Each row is a point. To make a cloud, some directions were put in groups of two or more. Within a group, all points are equally far from the middle, so they leave a hole (a ring in 2 directions, a hollow ball in 3). The other directions are filled evenly. Then the cloud was stretched, turned, moved and blurred a little. How many holes are there, and how many directions does each take, smallest first?

Cloud (14 x 2)
[[-57 -21]
 [-54  21]
 [ 12  21]
 [ 19   3]
 [-37  34]
 [-43 -36]
 [-61 -12]
 [ -1 -37]
 [-42 -36]
 [ -9 -40]
 [-38  34]
 [ 17  11]
 [ -4  33]
 [-33  36]]
Holes: 1 (2)

Cloud (20 x 3)
[[  5 -23 -49]
 [-52 -25 -19]
 [ 22 -17 -45]
 [ 25  55 -35]
 [ 46  32 -30]
 [  5 -46 -14]
 [-33 -26 -46]
 [-49 -15  26]
 [ -2 -21  50]
 [-45 -38  19]
 [-41 -10  40]
 [ -4 -32  44]
 [ -6  61  -5]
 [ 39  -9 -21]
 [ -4 -51   5]
 [-29  -3  50]
 [ 14 -35 -30]
 [-45   6  28]
 [  1  40  47]
 [ 35  -2 -39]]
Holes: 1 (3)

Cloud (22 x 3)
[[-32 -30  -6]
 [-44  19 -16]
 [-34   9   1]
 [ 17   1 -74]
 [ 25  33 -45]
 [ 31 -46  42]
 [ 41 -21 -42]
 [  9  37  15]
 [  2 -22  39]
 [-22  17   9]
 [  6  41  -2]
 [ 42  17 -41]
 [ 57 -37  -8]
 [ -1  27  23]
 [ 17  41 -33]
 [ 17  33  32]
 [  3  30  21]
 [ 70 -47  25]
 [ 42  42  10]
 [ 15  35 -53]
 [ 71  38  25]
 [  6  15  40]]
Holes: 1 (2)

Cloud (30 x 4)
[[ 31  -4  64 -32]
 [ 36 -11  56 -28]
 [ 31  43  14  30]
 [ 10  35 -28  13]
 [ -2   3  -4   0]
 [ -4  32 -55  24]
 [ -2  21 -10  61]
 [ 57  38  -1   0]
 [-18  59 -49  34]
 [ 12  -2  -6  51]
 [ 30 -33  34  14]
 [ -1  -7  45 -10]
 [ 40 -25  21 -15]
 [-44  13  22  31]
 [ -3 -31  87  35]
 [ 12  -3  85  13]
 [-41  -6  -2  58]
 [ 41  37 -50  19]
 [ 58  -1   5  25]
 [  8  12 -36  33]
 [-10  -8  71 -12]
 [-20  65  -7  30]
 [ 14 -11  77 -26]
 [ 10   1  36 -33]
 [-12   3 -12 -11]
 [  3  -8  28 -12]
 [-30 -36  42  40]
 [ -7   1  42  44]
 [ 42  42 -21 -12]
 [ -3 -45  52  34]]
Holes: 0

Cloud (32 x 4)
[[ 26  15  15 -29]
 [-43 -40   7  18]
 [ 19  20  67   5]
 [ 26  13  -5 -37]
 [ 42   8 -16 -62]
 [-34   9  50   6]
 [-70   8  50  56]
 [ 15 -18  19 -14]
 [-49 -15  50 -11]
 [ 28  51  42 -27]
 [-35 -46  -7  58]
 [-66 -23  35  -3]
 [ -8  17  43 -33]
 [  5 -36  25 -45]
 [-24 -15  53  36]
 [-48  27 -21 -22]
 [ -2 -13  -7  19]
 [-26  68  45  28]
 [-65   9  -4 -12]
 [-31   8  -6  55]
 [ 24  59  44   3]
 [ 24   0 -32 -44]
 [-19 -42  25   0]
 [-20  38 -31 -28]
 [ 18 -16   6  13]
 [ 32  60  21   0]
 [-18  31   2  30]
 [-54 -27  41 -10]
 [ 24  66  -1  11]
 [ 28  -2 -35 -44]
 [ 30  20 -31 -51]
 [-11 -19  18 -42]]
Holes: 0
